Every row gives one point. To make a cloud, some directions were put in groups of two or more. Within a group, all points are equally far from the middle, so they leave a hole (a ring in 2 directions, a hollow ball in 3). The other directions are filled evenly. Then the cloud was stretched, turned, moved and blurred a little. Count the holes, and give their numbers of directions, smallest first.
(in the rows, 128 means zero)

Cloud (13 x 2)
[[121  80]
 [ 68  97]
 [ 74 126]
 [156 169]
 [ 93 155]
 [124 112]
 [218 111]
 [172 182]
 [185 116]
 [ 52 146]
 [162 134]
 [103 114]
 [175 180]]
Holes: 0

Cloud (20 x 3)
[[179  82 156]
 [ 93 149 162]
 [179 117 216]
 [111 157 170]
 [111 175  86]
 [156 185 132]
 [159 111 101]
 [169  80 154]
 [179 128 216]
 [158 117  97]
 [179 142 104]
 [130 168 167]
 [180 108 115]
 [141 183 146]
 [181 184 170]
 [182 112 216]
 [192 140 221]
 [117 160 167]
 [173 128 101]
 [ 91 171 141]]
Holes: 1 (2)

Cloud (27 x 4)
[[118  67  97  97]
 [ 75 124  84 170]
 [ 88 165  70  90]
 [142 156 104 191]
 [ 67 103 152 144]
 [109  87  68 101]
 [176 156 144  63]
 [154 178 125  33]
 [109 134  49 102]
 [ 87 109 122 209]
 [ 73 118 137  93]
 [136 152 180 137]
 [113 132  85 196]
 [126 166 176 123]
 [123 111 185 149]
 [165 180  57  71]
 [ 90 177  71  94]
 [147  96 138 211]
 [143 197 133 149]
 [171 106 166 134]
 [152  90 150  89]
 [ 92 117  57 121]
 [ 97 182 137  65]
 [102  81 128 222]
 [ 66  80 143 150]
 [114 140 122  42]
 [ 80 133  71 152]]
Holes: 1 (4)

Cloud (49 x 6)
[[158 180 131 163 165 202]
 [ 41 153 108 161  88 132]
 [159 193 127 159 148 196]
 [151 103  68 104 195 155]
 [150 103 164  58 113 184]
 [ 80 174 177 111 186 136]
 [137 105 172  87 169  69]
 [105 159  72 177 123 111]
 [ 75 205 180 141  89 136]
 [152 119 138 181 155  68]
 [ 68 191 103  72 101 118]
 [178 133 219 110 137 154]
 [ 44 124 154  87  73 118]
 [123 145 132  92  66  58]
 [ 95 192 105 128 102  75]
 [217 109 125 107 189 152]
 [162  82 170 185 147 141]
 [ 41 177 145 111  67 127]
 [144  51 149 133 169 122]
 [106 161  84 175 125  91]
 [176 171  90  73  85 129]
 [112 112 112 140  63 188]
 [156 173  91  51 100 125]
 [ 41 128 111  95 162 137]
 [191 126 188 157 116 172]
 [176 150 132  82  56 116]
 [136 138 157 179 155 209]
 [111 138 159 104  51  69]
 [177  69 157 161 170 133]
 [205 170 112 124  89 130]
 [ 87 132  44 124 127 136]
 [195 105  90  65 152 153]
 [104 120 161 200 146 171]
 [110  79 169 163 170 168]
 [132 157 143 159 174  67]
 [189 171  86 103  87 137]
 [ 58 201 130  99  77 134]
 [ 71 120 147 153 195 156]
 [124 154 135 190 118 200]
 [203 135 194 142 117 155]
 [ 62 143 167 189  96 122]
 [ 88 144  85 161  89 188]
 [205 130 128 155  87 137]
 [123 195 141 147 140  74]
 [112 109 191  52 118 121]
 [158 185 155 125 102  67]
 [204 156 187 131 104 122]
 [ 83 132 156 193 166 157]
 [127 146 139 187 163 201]]
Holes: 3 (2, 2, 2)

Cloud (76 x 8)
[[198  95 170 198 174 151 111  98]
 [135 205 126 131 157 144 111  89]
 [133 116 115 184 131 163 158 122]
 [145 160 191 151 106  81 145  65]
 [139 140 164 114 182 114 116 117]
 [115 119 135 218 142 143 180  60]
 [126 102  82 125 138  98 101  98]
 [151 184 141  83 192 147  71 112]
 [172 156 129 173 116 110  83 154]
 [ 70 120 104 171 124 160 139 131]
 [235 169 141 100 101  92 127  90]
 [109 156 176 206 129 111  91 165]
 [ 70  88 104 161 117 136 111  79]
 [209 160 172 159 106 176 114 110]
 [133 174 101 145 115 114 159  79]
 [141 146 114  97 165  60 209 127]
 [125 131 147 156  70  90 119  57]
 [ 38 109 125 154 106 153  72 141]
 [233 210 138 115 200 103 129 107]
 [143 125 121 153 135 173  81  69]
 [ 87 146 159 122 222 170 117 156]
 [134 161 202 186 133 115 146 121]
 [212 142 174 151 103  89 133 150]
 [190 118 159 172 136 181 180 165]
 [145 168 121 162  81 115  97 124]
 [179 111  58 145 107 168 142  93]
 [179 102 139 140 168  71  99  59]
 [121 166 143 155  84 121  82 102]
 [145  96 141 192 105 137 159  74]
 [109 123 130 190  98 113 154 109]
 [155 166 150 165 212  47  96 134]
 [225 101 124 141 129  95 202 100]
 [ 96 129 131 152 211 115 127 126]
 [166 164 176 109 200 124 144 151]
 [141 182 111 170  98 144 133  58]
 [177 179 168 221  84 142 205  82]
 [127  90 165 127 174 128 133  61]
 [158  71 140  65 165 111 137 139]
 [199 143 114 126 138 125 180  74]
 [176 163 167 168  75  59 146 126]
 [151 110 185 153 203 145 135  80]
 [143 225 117 197 188 130 155  73]
 [102  87 141 128 134 159 122 187]
 [105 178 133 180  97  94  93 147]
 [ 73 190 117 157 187 139 131 110]
 [132 193 158  84 148 106 120 130]
 [137 130 206 101 171  88  97 122]
 [247 137 121 155 155 111 128 124]
 [108 116 178 125 199 163 136 113]
 [124 111 212 153 152 163 116 167]
 [103 192 105 135 131  84 108  90]
 [188 131 165 193 145  26 180  14]
 [173 142 123 206 129 175 168 156]
 [162 187 134 181 149 145 106  83]
 [117 166 173 187  88  55 129 127]
 [144 175 143 134 132 136 116 156]
 [124 205 127 156  86 171 126 111]
 [125 192 186  93 159 155 134 151]
 [115 135 119 145 175 172 115 175]
 [137 106 199 183 123 128 143 115]
 [249 179 142 142  95 103 108 135]
 [127 154  87 126 128 156 102 103]
 [176 171 169 119 179 140 128  75]
 [161 134 140 181 175  80 202 135]
 [175 126 173 164 101  79 115 124]
 [117 164 151 101  67 150 153 115]
 [110 163 188  92 162 104 120  97]
 [165 202  77 140 105 116 148  80]
 [135 175 168  83 119 160 169 140]
 [ 95 126 190 217 185 103 168 110]
 [165 137 120  86 206 124  86 119]
 [168 115 117 119 120 145 138  81]
 [169 118 100 153  78 103 188 112]
 [199 206 150 180 167  88 108  38]
 [117 204 144 157 173  82  79  68]
 [117 141 201 155 129 155  87 114]]
Holes: 0

Cloud (78 x 8)
[[179 106 171 108 111 141 151 183]
 [134  96  63  61 104  86 132 167]
 [ 94 137 162 108  73 170 137  97]
 [117 134  93 219 167  78  71 112]
 [111 147  41 144  92 130  76  50]
 [163 123 154  77  78 175 150 112]
 [ 98 163 130 201 106  94  37 151]
 [111 203 147 187 136 190 122  57]
 [137 187 159 140  72  76  73  99]
 [114 186 122 210  75 154 115  54]
 [107 164  65 145 111  74 103  58]
 [ 52  78 115 128  76 124 134 113]
 [110  16 109 117 117  80 129 128]
 [172 189 148  97  49 113 144 107]
 [134 155 186  38 103 126  87 120]
 [133  42  99  88  81  84 175 132]
 [120 163  52 137 123 132 156 155]
 [ 88 205 143 171 119 145 101 165]
 [137  56 129  98 112 101 112  45]
 [137 148 153 141  41 129 158 106]
 [101 194 167  72 112 125  62 106]
 [140 122 120  91 137 120  41  91]
 [123 103  64  73  89 175 102  73]
 [135  91 168 161 152  42  78 173]
 [115 151  80 121 169  57  65 160]
 [ 96 133 113 219 179 141  88  80]
 [153  59 121 118  54 129 165 130]
 [103 140 107  72  93 119 160 155]
 [ 45 128 159 114 181 127  89 152]
 [108 157 153 109  70 149 146 127]
 [ 87 113  84 151  91  65  46 150]
 [127  95 117 121 110 201 109 129]
 [138 193  69 155 123 129  27 110]
 [172 158 134 147 196  96  91 168]
 [163 126 142  65  74 138 155 155]
 [ 96  67 100  57 179 139 119 120]
 [147 139 158 125 138 189  77 113]
 [101 138  30  77 129  90 131 125]
 [125  93  63  57  81 106 103 156]
 [ 83 107  70 203 176 101  66 121]
 [111 130  96 109 167 176 155 153]
 [158 172 105  32  94 126  89 115]
 [ 92 141  69 169  96 129  73  39]
 [228 145 123  78  89 139 124 122]
 [134 129 152 141 201 130  94 125]
 [193 128 102 104  98 134  98 171]
 [161 208 118 135 154 119  52 107]
 [ 96 105 115 129 135 147  47  61]
 [ 84 130  56 182 132  62  81 139]
 [116 169 116  67 148  55  60  92]
 [107 137 210  77  99 111  77  91]
 [ 74 168  60 140 108 120 114  33]
 [134  59  78 183 134 129 136 143]
 [132  70  86  72 121 124 136  53]
 [105 136 149 136 170 171 114  67]
 [149 168 101  14  97 151 111  98]
 [ 68 171 143 135 101  81 101 155]
 [167 162 106 161  59  69  78  88]
 [208 178 102 144 101 153 190  73]
 [ 69 203 133 135 157 112 121  89]
 [ 94 161 114 174 184 196 140  87]
 [100 138 143  99 151 171 100 181]
 [ 98 166  74  91  59 164 130  62]
 [105  65 171  93 161 118 117 162]
 [ 33 143 131 125  81  94  36  89]
 [143  59  69 169 120  76 102 159]
 [178 135 151  99 141  78 119 205]
 [175 179  59 140 101 122 160  69]
 [135 133  88 122  77  49  96 169]
 [161 121  93  82 130  44  78  91]
 [198 241 121 141 130 166 141 100]
 [169 119 105 127 118 143  50 136]
 [164 122  81 132  84  94  61  88]
 [172 108  56 141 116 109 131  69]
 [178 198 150  74  99 148 151  85]
 [140 197  77 137 130 158  61 182]
 [ 67 110 175 119 148  77 121 100]
 [180  92 137  68 176 100 123 142]]
Holes: 2 (2, 4)

Cloud (88 x 9)
[[190 162 126 117 130 145  51 113 103]
 [201 157 171  98 104 124 130 126 160]
 [112 135 119 136 147 167 142 167 138]
 [115 145 119  74  68 138 115 192 115]
 [140 104  95 116  96  84  74 143 107]
 [157  96 109 156 123 100 113 156 125]
 [208 184 142 122 131 139 103 157 133]
 [114 180 163 136  75 153 122 111 124]
 [163 101 114 102 123 102 107 194 144]
 [149 119 113 124 165  99 108  86 132]
 [158  76  70  91 105 118 110 122 103]
 [171  93 118 100  66 113  93 100 131]
 [116 173 112 114 151 131 177 164 156]
 [109 156 161 109 141 141 136 139 173]
 [203 181 138 102 111 153 157 141 158]
 [105 134  61  96 132 130 144 129 121]
 [182 189 188 118 142 119 124 120  99]
 [136 224 145 118 100 151 128 168 154]
 [170 225 153 119 152 109 143 160 130]
 [117 184 127 130 113 141  72 177  99]
 [118 195 177 116 156 170 122 130 152]
 [163  90 116  47  65 115  96 128  84]
 [127 168 108 135  76 158 103 161 103]
 [114 204 109 176 128 124 163 134 123]
 [133 204 123 151  82 109 110 153 151]
 [139 218 113 143 123 127  85 136 160]
 [168  77 113  49  90 135  74 128 129]
 [189 158 168 102 141 156 131  90 128]
 [154 214  92 100 104 160 121 156 116]
 [196 164 133 106 109 139  51 164 104]
 [170 178 121 132 119 159 167 101 173]
 [136 101 175 127 117 100 114 149  93]
 [157 154 143  76 144 165 154 115 129]
 [121 138  92  97 157  80 139 124 140]
 [169 101 112 148 135 109 119 162 133]
 [188 179 127 154 149 110 141  94 165]
 [169 210 101 110 155 105 101 135 140]
 [105 152 102 188 173 130 104 106 144]
 [131  97 134  77 144 116  77 173 141]
 [132  99 130 165 137 107  95 104 158]
 [191 132 146  82 159 138 113 170 117]
 [163  81 122 148 101 129 123 114 106]
 [123 146 145  91  70 143 124  97  97]
 [ 94 117 102 137  82 135 113  95 125]
 [177 105 136  96  52 148 100 181 105]
 [180 111 171  88  64 104 122 144 108]
 [120 150 124 136  79 152 129 168  99]
 [160  84 104  34  68 131  96 146 117]
 [110 163 154  88 157 145 103 124 161]
 [108 184 125 115 110  98  98 100 105]
 [117 216 125 173 111 153 116 108 123]
 [174 119 144  57  91 118  78 126  60]
 [184 109 132  44  71 121  69 183  78]
 [109 146 120  86 156 112 136 139 158]
 [156 154 122  99  56 155 130 173 149]
 [117 197 160 100 106 153 127  94 100]
 [184 160 175  94 113 129 110  91  77]
 [186 199 171 147 115 112 117 106 113]
 [108 115 155 108 143 176 131 133 144]
 [ 89 101 115  80 122 145 107 128 143]
 [185 140 125 122 113 138  55 158  69]
 [117 164 135 132 144 163 138  68 105]
 [149 141 123 120 135 121  54 113 163]
 [108 126 136 140 119 135 118 178 166]
 [109 132 104 129 151 174 101 176 153]
 [142 162 132 129  66 174  98 149 143]
 [199 150 139 132 121 149 116 118 160]
 [156  57 133  61 109 105  87 153  82]
 [111 186 125 133 146 158 130  65 112]
 [198 175 108 127 121 147  99 131 100]
 [113 165 160 119 100 147 134 135 179]
 [ 97 108 139  97 119 146 147 148 138]
 [170  83 107  70  98 100 116 104 138]
 [165 176  91 117  98 158 110 143  88]
 [131 249  98 173 150 121 148  97 172]
 [121 190 100 154 163 126 122 159 121]
 [173 105 103  88  81 160  55 133 136]
 [181 116 125  87 102 118  95 186  59]
 [177 167 147 109  79 183  93 162 123]
 [148 159 166 101 112 167 121  91  77]
 [160  95 153 126 118  96 139 151 116]
 [111 154  79 113 130 154 111 144  88]
 [148 206 121  69 118 171 115 163 115]
 [129 129 120  91 109  90  98 182  87]
 [192 143  99 128 145 142 110 148 103]
 [ 96 101 128  84 109 115  59 151 127]
 [112 183 103 143 173 160  95 155 125]
 [156 103 172  95  99 107  92 182  75]]
Holes: 3 (2, 3, 3)

Cloud (93 x 9)
[[116 219 170 146 119 151 155  96 198]
 [136 202 175 213 153 161 151  84 137]
 [149 246 119 153 162  86 202  65 100]
 [ 77 166 158 181 140 118 163  70 136]
 [127 165  70 149 102  79  88 145  81]
 [128 178 168 216 144 155  99 122 165]
 [130 150  60 124  95 109 105 196  91]
 [137 149 111  64  90  97 106 160  52]
 [121 130 117  87 128 176  65 180 158]
 [132 173 123 111 129 178  78 158  82]
 [125 142 153  88 147 154 129 164 180]
 [158 149  75 145  85 100 112 169  43]
 [130 133 150 100 126 127 181  98  60]
 [115  85 173 154 102 170 133 124  90]
 [108  93 147 132 128 158  56 152  68]
 [171 107 129 154  74  91 151 138  80]
 [149 182  68 173 146  80 138  91 138]
 [200 158 131 142 163 122 165  94  88]
 [105 249 135 159 164  78 133  97 150]
 [118 206 114 110 116  91 185  83 118]
 [147 195 131 215 154 157 131  78 163]
 [145 122  83 180 153 170 149 129  87]
 [ 99 137 118 150  95 208  73 174 103]
 [180 132  81 134 123 152 124 162 140]
 [170 134  91 131 107 138 188 166 115]
 [167 213 161 180 131  84 164  76  97]
 [114 145  90 124 179 172 115  88 106]
 [129 162 147 182 152 131 167 178 110]
 [175 172  92 177 117 116 115  88 124]
 [156 197 102 159 170 160 128 137  77]
 [ 81 192 152 202 121 203 126 115 138]
 [ 36 194 149 177 128 178 101 130 158]
 [154 186 111 197 102  85 126  98 106]
 [ 88 177  80 142 190 172 107 147 131]
 [116 159 146 165 150 233 143 118 146]
 [122 157 105 191 107  91 194 125 105]
 [ 56 112 155 140 186 185 119 115 167]
 [148  98 160 109 134 185 153 129  91]
 [134 170 144 181 157 181 120 174 129]
 [ 98 179 126 191 172 139 106  61 177]
 [122 167 140 109 160 172 184 146  88]
 [ 68  84 134 173 147 214 126 147 169]
 [129 145 175 138 189 144 152 110 186]
 [ 84  95 112 104 115 119 146 118 141]
 [ 84 216 123 140 125 181 167 135 179]
 [200 213  96 137 144  83 157 128  65]
 [164  98 128 103  58 116 106 124  99]
 [ 81 155 124 215 162 185 108  89 189]
 [116 171 176 116 122 175 157  85 142]
 [ 77 225 113 146 189 159 142 145 155]
 [141 218 107 143 190  92 195 136 107]
 [ 68  75 151 108 133 193 131 142 153]
 [ 87 138 133 184 180 101 113 149 136]
 [144 194 149 167 132 166 172 134 198]
 [161  44 106  86  93 162  99 167  91]
 [159  55  90 138 119 103 108 144  89]
 [146 160  71 170 113 132 110 181 100]
 [126 173 188 151 129 130 142  64 147]
 [126 146  92 111 156 125 136 184 167]
 [ 65 140 147 170 123 101 106 146 103]
 [188 193  93 150 144 122 117  89  91]
 [165 223 143 162 164 117 196  53 135]
 [149 196 102 107 152  89 176 143 163]
 [121 215  86 180 199 137 161  82 154]
 [122  97 171 126 140 140 107  94  88]
 [165 239 125 121 125 110 120 126  94]
 [ 77 186 131 138 185 185 142  79 168]
 [156 236 107 142 129 136 112 138  95]
 [148  81 116 149 109 159 105 140  40]
 [115 127 106 148 114 162 199 110 121]
 [117 181 127 159 145 219  82 119 168]
 [ 98 171 123  93 133 123 103 184  85]
 [155 153  67 140  82  98  94 132  61]
 [104 200  89 150 122 143 168  72 126]
 [157 226 154 156 151  82 124 124  98]
 [131 185 199 168 159 146 158 134 183]
 [112 151 170 217 173 143 135  89 133]
 [127 135 160 142 104 118 136 104  43]
 [135 200  73 135  89 105 174 153  60]
 [155 157  70 156  94 146  90 157 113]
 [ 88 159  53 112 132 119 144 140  96]
 [123 142  86  85 132  94  92 172 133]
 [150 218 119 110 124 107 123 115  55]
 [128 156 171  88 112 118 119 143 165]
 [128 135 101 190 166 171 171 119  94]
 [159 168  87 132 140  72 189 171  67]
 [132 182  88  86  66 126 131 142  96]
 [ 83 208 148 173 169  86 153  92 111]
 [147 109 140  66  99  94 144 150  46]
 [132 204 156 143 125  85 120 150 177]
 [ 69 177 119 179 121  96 174 117 119]
 [ 75 146 102 175 140 178  72 151 207]
 [ 76 146 102 159 104 105 134 109 160]]
Holes: 1 (9)
